Each wall is flat, endless, passes through zero and stands at right angles to its row. A trip goes straight from one point to another. List the walls that it crosses, first one first.
(in the rows, 128 means zero)

Walls:
(1): [181 177]
(2): [192 101]
(3): [107 219]
(4): [119 152]
Trips:
[121 158] to [60 61] => 1, 3, 4
[132  91] to [151 165] => 1, 3, 4
[121 159] to [180 137] => 2, 4, 3
[131 141] to [ 60 132] => 1
[ 92 143] to [128  62] => 3, 4, 2
[167 102] to [119 119] => 1, 2

Walls:
(1): [130  91 154 178 102 130]
(2): [161  89 163 131  99 137]
(3): [140 172  85  54  92 216]
(4): [141  64 110 153  80 173]
(5): [117 157  61 125 104  86]
(6): [132 117 160 140 152 103]
Trips:
[115 204 156 145 184  89] to [161  65 130 108 118 119] => 5, 2, 1, 4
[227  73 160  97 105 154] to [143  71 140 101 123  79] => 3
[105  71 156 117 117 112] to [132  66 171  96  71 115] => none
[160 111 123 188 196 105] to [150 134  38 127 114 108] => 5, 1, 4, 6, 3

Walls:
(1): [181 126 112 156 208 150 125 125 138 175 157]
(2): [111 129 101 127  99 121  69 113 133 156 110]
(3): [174 116 130 106 146 150  73 194 117  78 148]
(4): [148  78 114 109  89 155 137 102  93 125 131]
(5): [123 165  54 140 101  97  67  90  88 181  84]
(6): [131 134  24  62  97 165 105 148 115 117 109]
Trips:
[163 118 146 117 110 105  95 106 127  99 134] to [151  98 172 160 138 142  85 147 132 122 151] => 5, 1, 2, 4
[164 128 129 116 108 106  69  99  86 166 195] to [100 141 151 103 140 138 116 198 147 138 128] => 4, 5, 1, 2
[167 140  91 143  61 107 118 167 119  87  61] to [117 143  89   7 145 142 156 104  92 117 120] => 2

Walls:
(1): [ 93 133  77 144  91 102 172 119 157  80 105  71 142 118 111 174  50 105]
(2): [183  93  56 125 130  68  92  85  69  77 119 113 138 130  96 140  57 122]
(3): [118  86 177 133 127 127 113 153 133 129 122 139 135 128 153  75 118 147]
(4): [136 106  99 158 159 145 159 139 147 147  68  94 105  63 147 174 136 141]
(5): [136 133 151 175 112 196 126  84 132 105 105 153  99 162 150  65  95 175]
(6): [115 161  93 150 144 163 155  72  91 127 157 146 106 159 143 131 130 128]
(7): [163 116 113 162 121 146 146 139 156 133  27 112  69  91 175 198 118 147]
(8): [150 152 132 127 156  54 191 116 145 142 158 182  92 114 177 126 123 118]
Trips:
[159 127  69 125  74 175 144 105 109  81 112 100 158 153 170 152 118  95] to [117 153  70  99 177 139 129 171 136 132 114 107 190  85  98  79 131 109] => 5, 7, 6
[ 98 156 134 117 136 109 110  77 206 121 116  93 143 115 157 137 146 102] to [106 217 154 249 132 196 122 154 110 154 128 159 144 149 209 161 109 116] => 6, 5, 1
[157 121  94 152 105 146 133 155  82 133 105  78 102 137 135 127 163 184] to [165  88 120 118 117  54  85 168  87  89 121 142 124  85 174 160 141  47] => 6, 5, 8, 1, 3
[ 78 159 108  65 144 126 125 119 129 149 139 157 142 125 145  99 123  48] to [ 52 192 115  81  54  80 116 100 137  93 183 199  84 178 125  72 205 112] => 5
[ 75 121  82 102  79 161 121 119 131  43 114 113  72  86  55 148 148 100] to [135 143  90  48 154  58 107 161 139 172 126 126 144 135  80 132 131  86] => 6, 7, 4, 8
[141 170 173  81  99  80 142  90  86 140 169 116 150  88 162 146 119  77] to [121 136 175 113 191 168 192 124 104 159 131 124 100 103 145 127  95  78] => 2, 1, 4, 7, 3, 5
